Each wall is flat, endless, passes through zero and stands at right angles to its row. A trip goes straight from one point to another. Which walls does it cross, in order?
(in the rows, 128 means zero)

Walls:
(1): [135 159 131]
(2): [159 129 150]
(3): [ 92  95 191]
(4): [135 139  49]
(5): [158 129 138]
(6): [144 132 150]
Trips:
[ 72 157 156] to [144 160 161] => 6, 2, 5
[158  87 107] to [132 149 102] => 2, 1, 5
[142 128 122] to [140 134 131] => 4
[127 155 185] to [ 62 121 163] => 5, 2, 1, 6
[142 130 114] to [162 143 116] => 6
[179 125 148] to [152  89 131] => 1, 3

Walls:
(1): [121 107 173 143  92 124 156 154 106 112 208]
(2): [130 151 154 159 160 177 146 147 200 115  90]
(3): [142  93 121 165 155  93 116 129 132 154 145]
(4): [119 158 110 113 154 113 125 153  84 137  79]
(5): [139 125 101 149 159 115 156 136 152  91 102]
(6): [150 113 165 131 151 141 163  67 135 136 132]
(7): [ 88  76 147 125  86  97 147 144 145 105 135]
Trips:
[118 138 136  71  98 120 132 105 146 143 160] to [116 128 129 135 134 101  77 108 119 129 125] => 6, 1, 3, 4, 7
[147 106  71 141 143 115 171 107 110 112 133] to [107  78 129 160 133 159 111 122  92 139 155] => 4, 1, 7, 5
[152 137 196 108  77 102  65  96 110 185 119] to [ 64  77 138 103 119 176 102  92 178 101 127] => 7, 3, 1, 2

Walls:
(1): [125 147 154 110 141 162 137 123 105 129 144  99  81 123 121 128 112 125
  98 150 135  63  87 195]
(2): [ 92 162 115 209 130 106 132 208 104 141 155 118 123 153 140 158  66 129
 146 135 162 141 122  65]
(3): [140 159 149 150 107 147 164 103  90 144 113 124 119 140 131 114 121 154
 177 155 160 116 105 118]
(4): [128 137  99 155  98 156  91 137 101 124 104 169 121 140 107 166 139  79
 144 125 161 139 174 111]
(5): [ 80 142  71 159  63 161 141 173 142 130  92 159 157 140 124 135 122 106
 151 153 116 130 183  84]
(6): [152 149 130 123 153  86 119 108  88 104  94 125  99  66 119 148 112  75
 125 117 110 147 146 145]
(7): [ 70 130 105 139 141 134 146 128 108 122 127 118  79 183 100 115  97 114
 132 155 154 112 141 181]
(8): [142 145  95 111  94 121 139  89 143 125  67 117  81 181 146  82  90  76
 140 112 174 107 159 121]
(9): [133 141 115 134 105 144 165 135  79 102 148  95 128 166 107 129  94 164
 143 113 114 115 117 114]
Trips:
[ 80 100 174 121 168 142 183  66 128  91 102 119 119 152 148 155  95  74
 120  95 161 114 139  69] to [147 132 152 147 133 141 147 155 117  48  69 113  57 133 104 125 109 142
 158 117 111 154 138 105] => 5
[124 179 113  93 148 145 119 122 137 135 170 136 114 164  94  63 121  88
 147 152 129 166 146 110] to [156 135 106 129 154  84  94 202 120  98 137 137 227  55 131 167 108  96
 157 147 169 125 116 165] => 9, 3, 6, 8, 7
[164 154 127 142  94 163 131 150 145 144 159 149  98  87 143 143 162 157
 101 116 113 129 114 177] to [140 123 166 124 133 132 115 170 115 133  95  91 125 128  84 146 138 101
  98 176 157 121 128  94] => 4, 6, 2, 3, 5, 7
[138 156 145 125 144 183 145 113 107  73 140 147 154 119 124 173 132 130
  99 118 113 116 148 108] to [142 170 118 100 122 120 167 141 140 114  95 138 134 144  66  74 136 190
 113 123 177 133 141 132] => 3, 6, 8, 7, 4, 1
